Each row of a before or after table is a point. One or more steps were done to the points. Then noise was added and the rows were shuffled. The steps act on columns, c1 being the first. Name the steps. A step turns or swaps two columns, mirrors them in a line or flattens them onto one, adds a multiple of one to another, or multiplies or shifts one. Angles are multiples of 10 degrees, from the lower column toward the higher: turns from -170 to 170, lines from 10 to 170 but not 90. Use the fewest steps. Two steps may share a column if one is a turn and the other turns, adds or multiplies; they go together, in the order done. Otherwise the lowest column goes first.

Before:
[[-32 -17 -38]
 [ 31  21  54]
 [ 14  -4  -9]
 [-38 -51 -22]
 [  9  36  66]
 [  5 -28 -55]
 [ -4  31  52]
 [-19 -11 -16]
 [  7 -32  12]
 [-28  18 -34]]
After:
[[ -4 -27 -54]
 [ 11  -3 -11]
 [ 21  35  65]
 [ 41  22  48]
 [-33  19 -29]
 [-41 -51 -16]
 [-21 -10 -12]
 [  5  31  52]
 [ 10 -32  12]
 [-39 -16 -32]]
Steps: turn c1 and c3 by -10 degrees

Before:
[[ 10 -35 -20  23  34  -4 -38 -24]
 [-26 -54  21  19 -53  43 -13   6]
 [ 12  44  71  26 -32 -47  43   1]
 [-20 -36 -10 -16 -76  20 -36   1]
 [ -8 -17  32  -4 -64  64 -63 -33]
 [-29   7  16   5  43  -6  -9   7]
 [-21   4  39   3 -20 -43  57 -34]
 [  9 -25   4 -18  19  13  24   9]
 [ -6  13 -21  28  21  19   2 -12]]
After:
[[  -6  -36   -2  -21   19   16   16    6]
 [   1   34   70   23  -34  -44  -60    0]
 [   4   -2   35    5  -16  -40    2  -38]
 [  -3    1  -20   29   20   22   37  -12]
 [   5  -62   20   18  -47   42  -45    4]
 [  10  -26   32   -1  -65   63 -115  -32]
 [  -7  -45  -14   22   31   -6   -6  -23]
 [  -8   -4   20    4   46   -9  -33    9]
 [  12  -44  -12  -13  -72   20  -20    3]]
Steps: flatten c1 and c5 onto the line at 100 degrees; shift c2 by -10; add -1.5 times c3 to c7
